Each row is a point. The ring and each string are closed loops that go straight from each point to the next, and from the last back to the first. Before rounding, they use only three directions, however many columns there are. How many times does the string pass through the ring? Passing back the other way cancels.

Ring (8 x 3)
[[-27   1  11]
 [-20  -8  18]
 [-14 -23  15]
 [ -4 -37   5]
 [  4 -34  -5]
 [  2 -20 -13]
 [-17 -10 -11]
 [-27  -3  -2]]
String (29 x 3)
[[ -6 -17   3]
 [-11 -48  -5]
 [ -1 -57 -11]
 [ 11 -43 -12]
 [ 12 -18  -6]
 [ -2 -14  -2]
 [-11 -28  -9]
 [ -7 -30 -19]
 [-13 -31 -24]
 [-17 -24 -16]
 [-14 -16  -4]
 [ -5   4  -3]
 [-24  -1 -11]
 [-42  -9 -13]
 [-48 -18  -9]
 [-21 -10   1]
 [-22  -9   3]
 [-42  -7   8]
 [-41   8  19]
 [-20  11  20]
 [ -8   2  12]
 [-16 -12   9]
 [-23 -20  12]
 [ -6  -7   8]
 [ -1  -4  15]
 [-13 -35  19]
 [-23 -60  10]
 [-19 -52   3]
 [ -7 -26   3]]
Times through: 0

Ring (9 x 8)
[[-10 -32  31  12  -5   5 -36   2]
 [-10 -31  35  10  -3  11 -33  -2]
 [ -6 -17  24   3  -2   8 -18  -6]
 [ -2   4   2  -5  -3  -3  -2  -6]
 [  4  19 -17  -8  -5 -16  14  -4]
 [ 12  23 -26  -4  -9 -28  27   0]
 [ 14  14 -21   3 -11 -30  24   4]
 [  8   0  -9   8 -10 -25   6   6]
 [ -4 -20  13  12  -8  -9 -23   6]]
String (29 x 8)
[[-15 -35  42   8  -1  18 -41  -4]
 [-13 -25  27   6  -3   7 -36  -1]
 [ -1 -16  16   8  -6  -3 -13   0]
 [ -3 -30  31  14  -6   4 -23   1]
 [-14 -46  44  18  -4  11 -50   4]
 [-18 -39  34  13  -4   7 -54   5]
 [-12 -24  20   8  -5   0 -36   4]
 [-21 -42  37  14  -4   9 -60   6]
 [-13 -42  41  16  -4  10 -46   3]
 [ -4 -27  28  12  -5   3 -22   0]
 [ -3 -13  14   6  -5  -4 -14   0]
 [ -9 -19  21   5  -4   3 -27  -1]
 [-13 -34  43   7   0  20 -38  -6]
 [ -9 -26  40   4   0  21 -26 -10]
 [ -8  -8  15  -3  -1   7 -17  -7]
 [ -2  -1   4  -1  -4  -5  -6  -3]
 [  3   2   1   0  -5  -8   4  -4]
 [  5  15 -10  -6  -5 -12  15  -6]
 [  4  32 -29 -16  -4 -19  20  -7]
 [  2  30 -30 -15  -5 -21  15  -4]
 [  1   7  -8  -2  -6 -14   2  -1]
 [  5   6  -5   0  -6 -13   8  -2]
 [  8  18 -15  -5  -6 -16  20  -4]
 [  3  26 -22 -13  -4 -15  17  -7]
 [ -2  19 -15 -13  -3  -9   4  -7]
 [ -3   3   0  -3  -4  -6  -6  -3]
 [  2  -5   7   3  -5  -6  -2  -2]
 [  0 -15  24   5  -3   7  -8  -7]
 [ -9 -30  41   7  -1  19 -28  -8]]
Times through: 3

Ring (6 x 14)
[[ 16   6  -1  10  15   5   2   8  -1  -5   3  -2   2   9]
 [ 16   6 -10 -18  13   4  15  10 -24  -3  20   0  11 -27]
 [  9  10 -11 -15   8   1  19   6 -24  -4  16   3   8 -20]
 [  2  10  -6  11  -1  -1   3  -6  -6  -6   0   8  -3   7]
 [ 10  -5  -4  26  -8   1 -27 -17   8  -5  -4  10  -7   3]
 [ 14  -4   0  29   0   4 -25 -10  13  -5  -6   5  -6  13]]
String (31 x 14)
[[ 15   3  -8  -7   8   3   4   4 -15  -3  14   2   7 -19]
 [ 19   0 -13 -23   9   4   7   7 -27  -1  25   2  14 -43]
 [ 20   3 -17 -42  14   4  23  14 -42   0  36   1  21 -60]
 [ 11  14 -10 -22  15   2  30  14 -28  -4  18   0  11 -20]
 [  6  16  -5  -1  12   2  22   9 -13  -6   5   1   3   7]
 [ 10   7  -6   2   6   2   6   1 -10  -5   7   4   2  -4]
 [ 11   5 -12 -13   3   1   8   1 -23  -3  17   6   7 -27]
 [  4  12 -13 -16   4   0  21   2 -27  -4  15   6   7 -20]
 [ 10   2 -12  -8  -1   1   1  -4 -19  -3  14   7   5 -25]
 [  9   4  -8   1   1   1   0  -4 -12  -4   8   6   2 -11]
 [  3  14  -3  13   5   0   9  -1  -3  -7  -3   4  -3  18]
 [ -5  17  -2  21  -1  -2  10  -6   0  -8 -10   7  -8  30]
 [ -3   8  -6  22 -10  -2  -7 -16   1  -7  -7  12  -9  15]
 [  4  -2  -8  20 -13  -1 -21 -19   1  -5  -2  13  -7  -2]
 [  3   0  -4  28 -10  -1 -21 -18   7  -6  -8  11  -9  12]
 [  4   4  -2  30  -4   0 -15 -13  10  -7 -10   8  -9  22]
 [ 10   1  -4  16   0   2 -12  -7   1  -5   0   6  -3   3]
 [ 11   0  -5  15   0   2 -13  -7   0  -4   1   6  -2   0]
 [  8   4  -1  27   1   2 -13  -7   9  -6  -7   5  -7  20]
 [ 10   3  -1  23   2   3 -12  -6   6  -6  -5   5  -5  14]
 [ 14  -3  -4  17   0   3 -18  -7   2  -4   1   5  -2  -1]
 [ 19 -12  -4  23  -3   4 -35 -12   9  -3   2   6  -3  -7]
 [ 17  -3   5  40   5   5 -29  -7  22  -6 -12   2  -8  28]
 [ 12   9   7  38  13   5  -8   2  20  -8 -15  -1  -9  45]
 [ 11  10   3  25  12   4   0   4   9  -7  -8  -1  -5  32]
 [ 14   3  -4  10   7   4  -5   0  -3  -4   4   3   1   0]
 [ 19  -3  -7   2   6   4 -10   0  -7  -3  11   3   5 -17]
 [ 21   5  -2   3  18   6   3  11  -5  -4   8  -3   6  -1]
 [ 18  11  -1   1  22   6  14  16  -7  -5   7  -5   6   6]
 [ 14  12  -2   1  18   5  16  13  -9  -5   6  -3   5   7]
 [ 12   9  -4   2  11   3   8   6  -9  -5   6   1   3   1]]
Times through: 3
String (30 x 14)
[[  5  11  -5   8   4   1   7  -1  -7  -6   1   5  -1   8]
 [  5  13  -3   9   7   1  11   2  -6  -6  -1   3  -1  14]
 [  0  22  -6  -3  10   0  31   8 -17  -7   3   3   2  11]
 [  4  17 -11 -19   9   0  32   9 -29  -5  15   3   8 -15]
 [ 10   8 -14 -25   7   1  20   6 -32  -2  22   4  11 -35]
 [ 13   3 -13 -15   4   2   6   2 -23  -2  19   5   9 -32]
 [ 12   2  -8  -1   4   2  -1  -1 -12  -3  10   5   4 -14]
 [  7  13  -6  -3   9   1  17   6 -15  -5   7   3   3   0]
 [  3  19  -9 -12  11   0  32   9 -24  -5  10   3   6  -4]
 [  1  19 -12 -19   7  -1  33   7 -30  -5  14   5   7 -14]
 [  5   9 -12  -9   1   0  12  -1 -22  -4  12   7   5 -18]
 [  9   2 -10  -2  -1   1  -1  -5 -14  -4  10   8   3 -18]
 [  7   8  -5  10   4   1   1  -2  -4  -5   1   5  -1   6]
 [  6   7  -4  14   1   1  -2  -5  -2  -6  -1   6  -3   9]
 [ 11   1  -6   9   0   2  -9  -6  -5  -4   4   6   0  -5]
 [ 11 -10  -8  19 -12   1 -32 -20   2  -3   2  12  -4 -13]
 [ 14 -18  -7  29 -18   1 -50 -28  11  -3  -1  14  -7 -13]
 [ 11  -8  -1  39  -9   2 -39 -20  18  -5 -10  10 -11  15]
 [  7   6   2  32   3   2 -11  -6  13  -7 -11   4  -9  30]
 [ 10   3  -2  19   3   3 -10  -5   4  -5  -3   4  -4  11]
 [ 15  -5  -7  11  -1   3 -18  -8  -2  -3   6   6   0 -12]
 [ 20 -17  -5  26  -9   4 -47 -20  11  -2   1   9  -4 -13]
 [ 15 -11  -1  36  -7   3 -42 -18  18  -4  -7   8  -9   8]
 [ 12  -7   0  40  -7   3 -38 -18  20  -5 -11   8 -11  19]
 [  7   7   0  28   3   2  -9  -6   9  -7  -9   4  -7  25]
 [ 10   1  -4  17   0   2 -12  -7   2  -5  -1   6  -3   5]
 [ 11  -5  -7  15  -6   2 -21 -13  -1  -4   3   9  -2  -9]
 [  7  -7  -9  19 -14   0 -29 -22   1  -4   1  13  -6 -10]
 [ -2   7  -6  22  -9  -2  -8 -16   1  -7  -7  11  -9  14]
 [ -2  16  -3  17   1  -1  10  -4  -2  -8  -7   7  -6  23]]
Times through: 1
